Each row of a before or after table is a point. The points were changed in one or more steps. Then noise was added and the rows were shuffled. The steps act on columns, c1 being the first. What was done? A step turns or swaps two columns, mirrors them in a line or flattens them onto one, adds a multiple of one to another, or multiplies or shifts one. Angles are multiples of 10 degrees, from the lower column toward the higher: turns from -170 to 170, lines from 10 to 170 but not 90. Use the fewest steps. Two steps may share a column if one is a turn and the other turns, adds or multiplies; they go together, in the order done. Otherwise the lowest column goes first.

Before (13 x 3)
[[ 4.1 -4.5 -3.6]
 [ 4.2  5.8  0.1]
 [ 7.9  8.2  0.7]
 [ 7.5 -5.1  2.5]
 [-0.2 -2.6  1.9]
 [ 1.7 -0.6 -2.6]
 [ 3.4 -1.8 -1.1]
 [ 0.2 -1.8 -0.7]
 [ 1.3 -3.1 -0.9]
 [-0.5  4.2  2.8]
 [ 0.4  4.4  0.4]
 [-3.6 -1.6  1.4]
 [-7.2 -0.8  2.4]]
After (13 x 3)
[[ -1.0   1.1  -2.7]
 [ -2.4  -3.6   0.6]
 [ -1.7  -3.9   2.8]
 [-11.3  -3.3   0.6]
 [ -1.5   6.0  -3.4]
 [  0.6   3.2  -0.8]
 [  6.6  -2.9   2.5]
 [  0.9   1.5  -0.7]
 [ -6.5  -3.0   0.1]
 [ -3.8   8.2   2.1]
 [ -2.1   3.2  -1.0]
 [  4.2  -0.5   1.6]
 [  1.6   2.2   1.7]]
Steps: turn c1 and c2 by 150 degrees

Before (13 x 8)
[[ 0.7  7.3  3.4 -1.8  0.7  3.4 -1.4  1.9]
 [-1.3  6.1  2.6  0.4 -2.4  5.0  5.8 -4.6]
 [ 7.0 -2.6 -3.3  5.1 -1.6 -1.4 -4.8 -1.3]
 [-5.5  8.1 -6.1 -5.0 -1.2 -4.4  0.8 -2.6]
 [ 1.0  8.4 -1.8 -1.5 -5.1 -0.8  4.1 -2.6]
 [ 1.0  1.5  1.4  1.2  3.3  3.9  2.3  3.3]
 [ 6.3 -3.8 -1.1  1.2  4.7 -3.7 -4.1 -0.4]
 [ 4.8  1.6  1.7  2.8  3.6  0.6 -7.6  1.8]
 [ 3.0 -1.4  2.1  5.6  0.5 -4.4 -4.0 -0.3]
 [-4.6  2.7  0.2 -5.6  0.6  0.3  0.6 -6.8]
 [-1.6  1.8  1.5 -1.2 -5.4  3.1  1.2  1.3]
 [ 0.4  1.0 -2.3  5.5  3.1 -2.2 -5.2  0.2]
 [ 4.1 -0.3  4.6  2.7  3.2 -2.7 -2.8  2.6]]
After (13 x 8)
[[ 3.3 -1.0 -0.8  2.6 -3.4 -4.6  2.4  1.8]
 [-4.7  2.7  5.6 -8.3 -0.1  0.0 -0.6  3.4]
 [ 0.7  1.5 -3.7 -1.6 -0.1  4.1 -4.1 -0.5]
 [ 4.5  1.6 -2.3 -0.2 -8.2  0.3  2.1  0.8]
 [-1.8  1.2 -2.1 -4.3  4.7  3.3  3.3  0.8]
 [ 1.5  8.3  2.6 -4.2  6.4 -0.7  1.4 -0.5]
 [ 7.4 -2.7  2.6  2.1 -2.7 -1.4  4.3 -2.4]
 [ 0.8  7.3 -3.4 -4.8 -1.8  3.3  0.1  2.0]
 [-1.7  6.4  3.1 -2.4  5.9  5.2 -1.7  4.8]
 [ 0.4  1.2  0.8  2.7 -5.9 -2.0  0.3 -2.1]
 [ 6.3 -3.9  1.0 -1.6 -6.9 -3.6 -0.9 -0.3]
 [ 4.5 -0.1 -4.5 -0.3 -4.4 -2.5 -0.6  3.1]
 [-5.9  8.1  5.3 -7.8  1.7 -4.7  0.6 -3.5]]
Steps: turn c3 and c8 by 120 degrees; shift c4 by -3.0; turn c5 and c7 by -130 degrees

Before (12 x 12)
[[ -2.1   1.5  -0.1   3.0   1.6   5.9   3.1   0.7  -1.1  -4.5   1.8   0.7]
 [ -2.7   2.2   4.6  -2.0   2.4  -1.1   3.6   1.1   1.3  -2.4   1.6  -5.5]
 [  6.3  -0.8   2.5  -7.2  -6.9   0.7  -1.3   1.7   1.9   0.8   2.3   0.5]
 [  1.5   2.2   0.1 -10.0  -7.7   2.3   1.4  -1.7   1.4  -4.3  -3.0   4.5]
 [ -0.4   3.3   7.2   4.4  -0.7   0.1   2.9  -1.2  -2.3  -6.9  -0.7  -3.6]
 [  2.6   4.8   1.8   2.5   3.2  -2.8   4.2   3.2  -0.3  -6.5   0.1  -2.8]
 [ -3.5   4.0   7.0   6.7   4.9  -4.0   0.9   3.8   1.2  -3.3  -0.9  -0.7]
 [ -2.6   6.2   2.2   6.3  -1.3  -2.2   5.2   0.7   1.7  -2.0   2.2  -3.6]
 [  4.0   1.4   1.0  -5.7  -5.5   1.8   0.5   0.7   0.6   0.7  -7.0  -2.3]
 [  1.6  -0.4   0.8  -7.1  -6.9  -0.5   2.9   2.1  -4.7   0.1  -1.4   1.4]
 [ -0.8  -2.8   3.3   1.6  -1.2   3.2   8.3   2.8   3.1  -6.2  -1.0   2.3]
 [ -3.5  -0.1   1.8   1.9  -2.7   1.9   2.0   6.2   1.7  -8.8  -0.6  -1.9]]
After (12 x 12)
[[  3.0  -2.9   3.3   1.6   2.4   0.8   8.3   2.8   1.3  -6.2   0.3  -1.1]
 [ -4.4  -0.3   0.7  -7.1   6.3  -1.3   2.9   2.2  -2.4   0.0  -1.3   3.5]
 [  0.8   2.3   4.7  -2.2  -5.3  -2.3   3.5   1.1   2.9  -2.5   0.3   2.9]
 [  1.1  -0.3   1.8   1.9   0.8   1.4   2.0   6.2   3.6  -8.8  -0.4   3.2]
 [  3.0  -0.7   2.7  -7.2   5.5   1.3  -1.4   1.5  -5.8   0.7   2.6   4.1]
 [  0.1   4.7   2.0   2.5  -4.5  -4.1   4.0   3.2  -2.6  -6.4  -2.3   0.0]
 [  1.2   6.2   2.1   6.3  -1.3  -3.7   5.4   0.7   3.0  -1.9  -0.8   3.6]
 [ -2.3   3.3   7.3   4.3  -1.8  -0.6   2.8  -1.3   0.1  -6.8  -2.2   3.4]
 [  1.3   1.2   1.1  -5.7   2.7   1.7   0.4   0.7  -4.0   0.7  -7.6   5.4]
 [  1.5   2.2   0.2 -10.0   8.7   1.9   1.2  -1.6  -1.2  -4.3  -4.0   1.5]
 [  0.5   3.9   7.0   6.6  -4.2  -4.0   0.9   3.7   3.7  -3.3  -2.9  -2.6]
 [ -1.5   1.7  -0.1   3.2  -0.9   5.0   3.0   0.7   1.8  -4.6   1.0  -1.4]]
Steps: turn c1 and c9 by -80 degrees; add -0.5 times c2 to c11; turn c5 and c12 by -140 degrees; add -0.3 times c7 to c6

Before (13 x 20)
[[  4.1   0.1  -5.2   0.1  -7.5   6.6   3.0  -1.2  -1.1  -2.4  -0.8   2.1
    0.7  -2.8  -0.5   0.0  -3.2  -3.7  -0.4  -5.0]
 [ -4.0 -10.8  -1.8   0.3   3.2   1.8  -1.9  -0.2  -3.2  -1.0  -1.8  -5.6
   -0.6  -3.3  -0.9   2.5  -2.2   0.7   8.9  -4.3]
 [ -3.2  -6.8  -2.4  -1.3   0.2   0.8   0.1   2.4  -3.4  -0.8   1.0  -5.8
    2.3  -1.9  -0.8  -2.8  -3.8  -2.8  -1.5   4.0]
 [ -4.9   0.0  -1.8  -1.8   3.4  -2.1  -1.3   6.0  -2.1  -3.0   3.3   2.5
   -3.0  -2.5  -0.9  -0.3  -3.0  12.1   3.1  -1.7]
 [ -4.2  -3.4   0.6  -1.6  -3.1  -2.0  -0.7  -2.1   3.6  -0.6   2.4  -5.4
   -0.7   2.0  -0.5  -1.5  -2.1   6.5  -1.5   1.6]
 [ -2.0  -1.7   1.8  -1.5  -4.6   4.5  -1.2   1.2  -2.5  -3.4  -2.1   1.4
    1.2  -3.2   1.6  -0.9   5.6  -2.7   3.5   2.8]
 [ -2.6  -1.5  -5.7   0.2   1.0   1.7   1.6  -2.1   4.1  -3.7  -1.7   0.2
    2.1   7.6  -1.6  -1.8  -1.6  -3.1  -0.6   4.7]
 [ -3.7  -5.9  -4.4  -3.1   0.3  -3.7  -0.1   0.8  -3.4   0.2   2.3   0.3
   -1.7   1.8   4.8  -1.5  -0.6   2.3  -1.0 -11.6]
 [  4.7  -0.7   1.8  -3.3   3.5   0.2   0.0  -3.3  -4.4  -3.0  -1.2  -1.6
   -2.0  -1.4  -1.2   4.4  -0.7  -3.8   2.6   3.9]
 [ -2.7  -2.5   1.9  -2.8   0.8  -3.3  -2.2   3.3   2.7  -3.6  -1.6  -3.4
   -1.3  -0.6   1.4   2.4  -4.1  -4.1  -1.9   1.0]
 [ -3.3  -1.0   2.5   0.4   1.8   8.7  -0.9  -2.7  -2.3  22.5   5.6   0.8
   -3.4  -1.2  -0.9   2.1  -1.7  -1.5  -1.0   2.4]
 [ -0.7  -0.1   0.8  -0.8   1.7   0.8   2.6  -2.6  -4.6   0.0  -2.0  -6.1
    1.6  -2.0   0.4  10.0  -1.3   0.5  -1.3   4.6]
 [ -4.4  -3.4   2.1   0.8  -0.3  -3.1  -1.8   2.1  -4.1  -2.3  -2.2   3.8
   -1.5   0.7  -2.0   0.6  -2.5   8.1   1.5   4.5]]
After (13 x 20)
[[  0.8  -5.9  -4.3  -0.6   0.0  -3.4  -0.2   3.2  -3.6  -0.3   4.0  -0.1
   -1.7   1.7  -6.0  -1.6  -0.7   2.7  -0.6 -11.2]
 [ -4.4  -0.1  -1.7   4.1   3.6  -1.6   2.0   4.3  -1.9  -2.5   6.4   2.4
   -3.3  -2.6  -2.3  -0.6  -2.8  12.2   2.6  -1.6]
 [ -2.7  -0.7   2.1  -2.4   1.8   8.0 -19.6  -1.2  -2.4  10.4  10.7   1.0
   -3.2  -1.1  -1.3   2.0  -2.0  -1.6  -1.3   1.9]
 [ -0.7  -0.1   1.2  -2.9   1.6   0.7   1.2  -0.4  -5.2   2.4  -4.3  -6.5
    1.3  -2.5  -0.6   9.8  -1.3   0.5  -1.4   4.9]
 [ -0.6  -1.9   1.6  -0.1  -4.5   4.6   2.3   1.7  -2.5  -3.2  -3.7   1.2
    1.6  -2.9  -2.5  -1.0   5.3  -3.3   3.7   2.9]
 [  2.8   0.3  -4.8  -1.0  -7.5   6.6   3.6  -0.8  -1.1   1.5  -1.3   2.2
    0.6  -3.0   3.0   0.1  -3.1  -3.4   0.0  -5.3]
 [ -4.5  -3.6   2.2   2.4  -0.2  -2.5   1.3   0.2  -4.8  -2.6  -4.6   3.7
   -1.4   0.9  -1.1  -0.2  -2.5   7.9   1.6   4.7]
 [ -3.2  -1.8  -5.9  -1.8   0.6   1.7   4.3  -1.4   4.0  -0.8  -3.0   0.5
    2.1   7.4  -0.8  -1.6  -1.6  -3.2  -0.1   4.6]
 [ -3.7  -3.3   0.8  -2.6  -3.8  -2.5   0.4   0.1   3.5  -1.3   4.8  -5.2
   -0.8   2.2  -2.0  -1.2  -1.7   6.4  -1.2   1.8]
 [ -3.8 -11.4  -2.0  -0.1   3.7   1.5   0.0  -0.6  -3.7  -2.2  -3.5  -5.3
   -0.3  -3.4  -2.4   2.4  -2.2   0.6   9.1  -4.3]
 [ -3.1  -6.1  -2.2   1.6   0.0   0.5   1.0   2.2  -4.0  -0.6   2.4  -5.9
    2.2  -1.8  -1.4  -2.3  -4.0  -3.1  -1.2   4.0]
 [ -1.2  -2.6   2.1   1.4   0.6  -3.5   1.8   4.1   2.4  -4.0  -3.3  -3.3
   -1.3  -0.4  -3.0   2.4  -4.2  -4.3  -1.8   1.0]
 [  3.1  -0.5   1.6  -4.6   3.4   0.1   2.8   1.7  -4.4  -1.6  -2.4  -1.5
   -2.7  -1.4   3.9   4.6  -0.9  -4.1   2.6   3.9]]
Steps: mirror c1 and c15 in the line at 20 degrees; turn c4 and c8 by -60 degrees; turn c7 and c10 by 60 degrees; multiply c11 by 2

Before (12 x 48)
[[-2.6  2.2  3.5 -0.3  6.7  6.0  4.5  0.7 -0.3 -1.4  2.9 -3.0  3.1 -3.9
   1.2  1.6 -1.5  5.8  2.5  1.3  0.3 -3.0 -0.2 -5.5 -7.7 -4.6 -1.4 -3.5
   3.8  2.8 -0.1 -1.3  0.6  2.8 -1.6 -4.6  1.7 -0.6 -0.5 -5.2  0.5 -4.6
   2.9  6.9 -5.3 -0.8 -0.4  2.6]
 [-0.2  0.7  0.7 -5.3 -3.8  4.5  6.8 -4.7  3.3  7.7 -1.2 -2.8 -5.3  4.4
   6.0 -0.2 -4.4 -0.9  0.0  5.2 -1.3  3.5  0.9 -2.5 -5.8 -4.6 -2.9 -3.2
  -0.1  4.6 -2.5  4.1  1.6 -5.0  0.5  0.6  5.2  3.2 -1.9 -0.3 -1.5  0.1
   0.5  0.3 -2.2 -1.1  1.7  6.7]
 [-0.7  0.5  3.2  1.0  4.1  3.4 -3.3 -3.5 -2.0 -2.2  2.5 -3.2  3.4  0.9
  -2.6  5.3 -0.1  0.6  0.5 -4.6  2.3 -1.5  2.2 -0.9  2.5 -2.1  6.7  0.3
   4.1  2.2 -0.9  1.7 -2.6 -2.7 -3.1 -0.9 -1.5 -2.5  4.5  1.2 -3.3 -1.7
   3.4 -0.1 -8.6  0.1 -3.6 -4.5]
 [ 3.2 -3.6  0.1  2.5 -0.7 -0.5 -3.0  5.1  2.2  0.7 -2.4 -2.1  4.0 -3.1
  -2.6  1.9  2.1  6.6 -6.1 -0.1  1.1 -5.2 -1.1 -1.1  2.7  2.8  5.0  3.8
   9.9 -3.3  4.7 -1.5 -2.8 -0.8 -4.0 -2.9  1.2 -3.6 -5.1 -3.6 -1.3 -5.8
   0.6  6.6 -3.1  6.7 -0.9 -2.4]
 [-2.2  0.9  5.9  3.4  3.0 -3.7  3.8 -0.8  0.5  0.3 -1.8  1.8  1.9 -0.4
  -3.9 -4.6 -4.3  4.4 -7.3  0.6 -7.9 -0.9 -6.5  5.0  2.8  0.6 -3.7  0.0
  -0.1 -6.6  5.1 -5.7  0.5 -1.3 -3.6 -1.2  2.9  1.0  3.4 -2.8  1.0 -1.3
  -6.4  6.4 -4.5 -3.5 -2.1 -4.3]
 [-0.8 -4.5 -2.6  3.3  6.8 -1.5  4.1 -1.0 -2.9  4.4 -6.2 -3.6  3.1 -3.9
   2.2  1.8  3.9 -3.3 -1.9 -3.9 -1.7  1.6  3.7  3.3 -7.2 -1.0  5.8 -4.0
   3.1  1.0 -0.6  2.2 -2.4 -1.4  1.4 -0.7  0.0 -4.9 -2.1 -3.0  3.3  1.9
   3.0  6.4  1.9  1.7  3.1 -3.4]
 [ 2.7 -4.2  2.0  5.2  2.1  2.3  0.4  0.7 -3.5  7.6 -6.0 -0.3  3.4  4.9
  -3.6 -2.2 -5.9  6.1 -3.6 -1.7 -8.1 -0.9 -2.2 -0.1  3.1 -2.3 -0.6  3.0
   4.2 -4.1  0.2 -4.8 -3.0 -6.4 -4.3 -5.9 -3.5  3.6  3.0 -2.4  4.7  0.9
  -4.6  6.9  2.6  0.9 -2.2  1.7]
 [-0.1 -0.5 -0.9 -6.3  6.1 -2.5 -3.5  6.5  1.8  2.4  2.4 -4.7 -2.0 -4.2
  -4.3  2.7  1.5 -4.2  1.5  1.4 -0.5  3.8 -3.5  4.0  0.6 -6.4  6.4  4.2
   4.4 -5.7  6.4  0.8 -2.6  2.8 -4.7  0.5 -2.8  4.5  2.4  0.9  5.7 -0.6
  -3.5  4.7 -3.9  2.6 -1.4  3.3]
 [-0.6 -0.7  4.1  5.0 -1.8 -1.7  2.4 -2.3  0.5 -4.1  0.4 -4.8 -0.7 -1.9
  -3.3  4.6 -1.7  3.6  2.3  3.2 -4.0  5.5 -4.9  3.2  2.2 -3.7  2.0 -4.8
   0.2 -4.1  3.2  1.2  7.2 -5.2 -3.9  3.0 -4.5 -4.3  5.4 -2.4 -0.4 -4.1
   0.6  0.7 -7.0  5.9  2.5 -4.8]
 [ 0.1 -4.2  6.8  0.7  0.9  3.1 -0.7  5.1 -1.6 -2.4 -4.8  5.3 -3.3 -0.9
  -1.3 -2.5 -4.5 -5.2 -2.7  3.2 -2.0 -6.1 -3.4 -2.4  1.0  4.4  3.5 -0.6
   6.3 -4.5 -3.0 -4.1  6.6  1.0  3.4  4.2 -1.9  1.3  4.2 -7.0  0.1  2.5
   3.9 -1.2  1.2 -2.5 -6.1 -3.8]
 [ 5.1 -5.0 -2.1 -6.5 -2.7 -1.1 -2.0 -1.3 -0.1  4.1 -0.7 -3.2 -3.1 -3.9
  -3.5 -2.5  3.9 -0.2 -5.5  2.7 -7.6  2.7  3.8 -2.5 -5.6  2.4 -2.6  2.2
  -0.3 -1.1 -2.1 -2.0  5.0 -6.7 -0.6  3.8 -3.8 -4.2  2.3 -1.3  2.4 -5.1
   3.0 -3.7  0.3 -2.3 -4.8  6.6]
 [-2.2  0.9  0.9 -3.7  4.8  0.7  2.9 -0.4  3.5 -3.6 -1.2  2.3  0.8 -0.8
   2.4  2.2  0.6 -5.0 -6.7  1.9  0.2 -4.5  2.9  0.0  0.1  2.0 -3.4  1.7
   2.3  2.0  2.5 -5.0 -2.3  2.2  2.2 -4.3  4.0 -4.5 -0.5 -3.3  4.0 -0.7
  -3.9 -0.9 -0.2  1.2 -4.9  0.7]]
After (12 x 48)
[[-2.3  2.1  0.8 -3.5  5.3  0.9  3.1 -0.2  3.4 -2.6 -1.1  2.5  1.2 -0.7
   2.3  1.5  4.1 -5.4 -6.4  1.8 -0.3 -4.2  3.4  0.2 -1.7 -2.0 -3.4  1.7
   0.7  2.1  2.4 -5.1 -2.5  2.3  2.6 -4.1  3.2 -4.6 -0.4 -2.8  4.0 -0.4
  -3.7  0.2 -0.1 -0.7 -4.9  0.9]
 [-0.5  1.5  3.2  0.2  3.9  3.3 -3.0 -4.1 -1.9 -1.6  2.3 -3.6  3.2 -1.9
  -2.7  5.5  6.2  0.6  1.0 -4.5  2.6 -1.8  1.9 -1.2  0.7  1.9  6.2  0.4
   1.9  2.4 -1.3  1.5 -2.1 -2.9 -3.2 -0.8 -1.3 -2.6  4.6  1.2 -3.4 -1.6
   3.5 -1.0 -8.7  2.2 -3.4 -4.5]
 [-2.7 -0.3  3.1  0.3  6.8  6.1  4.9  0.5 -0.2 -2.8  3.4 -2.8  2.6  4.8
   0.8  1.1  5.0  5.6  2.7  1.2  0.4 -2.6  0.0 -5.6 -2.0  7.0 -1.1 -4.1
   3.2  3.3 -0.1 -1.3  1.2  2.6 -1.3 -4.6  1.7 -0.4 -0.2 -5.4  0.2 -4.9
   3.2  4.9 -5.1 -6.7 -0.8  2.5]
 [-1.0  3.5  4.2  4.6 -2.0 -1.7  2.2 -2.4  0.4 -1.2  0.2 -5.1 -0.8 -4.6
  -3.7  4.7 -0.3  3.7  2.2  3.6 -4.1  5.0 -5.2  3.5 -4.5  3.7  1.9 -4.7
   1.2 -4.4  3.1  0.8  7.3 -5.5 -4.0  3.0 -4.9 -4.0  5.0 -2.1 -1.0 -4.0
   1.0 -0.5 -7.2  0.3  2.5 -5.2]
 [-0.5 -6.7  0.9 -5.4 -3.5  4.6  6.7 -4.5  3.4  4.0 -0.9 -2.8 -5.3  7.1
   6.3 -0.1 -1.6 -0.7  0.2  5.1 -1.3  3.6  1.2 -2.3 -0.7  4.1 -2.8 -3.3
   4.0  5.0 -2.6  4.1  1.5 -5.3  0.6  0.7  4.4  3.0 -1.7  0.0 -1.7  0.0
   0.6 -1.8 -1.8  0.5  1.7  7.0]
 [ 5.0 -1.1 -2.1 -6.4 -2.9 -1.7 -1.9 -1.5 -0.3  6.6 -0.6 -2.8 -3.2  3.1
  -3.3 -2.8  0.9 -0.9 -5.2  2.7 -7.5  2.6  3.7 -2.8  0.6 -3.2 -2.5  2.3
  -3.7 -0.8 -2.3 -1.7  4.8 -6.7 -0.7  3.8 -4.4 -4.4  2.6 -1.6  1.8 -5.1
   2.4 -2.4 -0.1 -6.3 -4.9  6.5]
 [-0.1  4.3  6.5  0.6  0.8  2.8 -0.4  4.4 -2.2  2.4 -4.7  5.4 -3.2 -0.7
  -1.5 -2.2  7.9 -5.1 -3.1  3.2 -1.8 -6.0 -3.5 -2.4  3.1 -4.6  3.6 -0.6
   7.8 -4.2 -3.3 -3.9  6.3  0.7  3.1  4.6 -1.8  1.2  4.3 -7.1 -0.1  2.6
   3.8  0.1  1.1 -1.1 -6.1 -3.9]
 [ 3.2  1.6 -0.1  2.7 -1.2 -0.4 -3.2  5.0  2.2  3.5 -2.2 -1.7  4.7 -5.2
  -2.7  1.8 15.9  6.4 -6.1  0.4  1.2 -5.3 -0.6 -1.0 -5.1 -0.1  4.9  3.8
   3.4 -3.4  5.1 -1.6 -3.4 -0.8 -3.7 -2.7  1.2 -3.9 -5.2 -3.8 -1.5 -5.9
   0.4  7.5 -3.4 -0.3 -1.3 -2.6]
 [-0.2 -1.3 -0.7 -6.7  6.2 -2.5 -3.3  6.8  1.1  1.6  2.1 -4.5 -2.3 -3.7
  -4.2  2.5  7.2 -3.9  1.9  1.7 -0.8  4.2 -3.4  4.1 -2.7  7.6  6.8  4.0
   1.7 -5.7  6.2  1.0 -2.3  2.5 -5.1  0.6 -2.5  4.4  2.4  0.8  5.5 -0.8
  -3.5  2.7 -3.7 -3.0 -1.6  3.3]
 [-1.0 -2.1 -2.7  3.4  7.5 -1.3  4.3 -0.7 -3.0  6.5 -5.9 -3.3  2.9  3.6
   2.0  2.0  5.9 -3.1 -1.5 -4.2 -2.0  1.5  3.4  3.2 -4.2  3.2  5.2 -3.6
  -2.5  1.2 -0.9  2.5 -2.5 -1.7  1.9 -0.6 -0.1 -5.0 -2.1 -2.9  2.9  2.1
   3.1  5.2  2.0 -6.9  2.9 -3.9]
 [ 3.1 -4.5  2.6  4.9  1.8  2.2  0.6  0.8 -3.6  7.6 -6.1 -0.3  3.7 -0.3
  -3.2 -2.2  4.3  6.1 -3.7 -1.5 -8.1 -1.0 -1.9 -0.1 -0.1  4.8 -0.8  2.8
   7.6 -4.0  0.4 -5.0 -3.2 -5.9 -4.3 -5.9 -3.3  3.5  3.0 -2.7  4.5  1.0
  -4.9  5.9  2.5  5.6 -2.5  1.4]
 [-1.8 -0.7  6.7  3.5  3.1 -4.2  4.1 -0.6  1.1 -0.6 -1.5  2.3  2.0 -1.2
  -4.1 -4.5 -1.6  4.5 -7.7  0.4 -8.4 -0.7 -6.6  5.2  3.7  1.6 -3.3  0.1
   3.9 -6.1  5.4 -5.9  0.0 -1.2 -3.7 -1.0  3.4  1.1  3.5 -2.9  1.3 -0.9
  -6.5  5.7 -4.2  0.4 -2.2 -4.1]]
Steps: mirror c2 and c10 in the line at 120 degrees; turn c25 and c46 by 70 degrees; turn c14 and c46 by 60 degrees; multiply c29 by 1.6; turn c17 and c29 by -70 degrees; mirror c26 and c44 in the line at 80 degrees
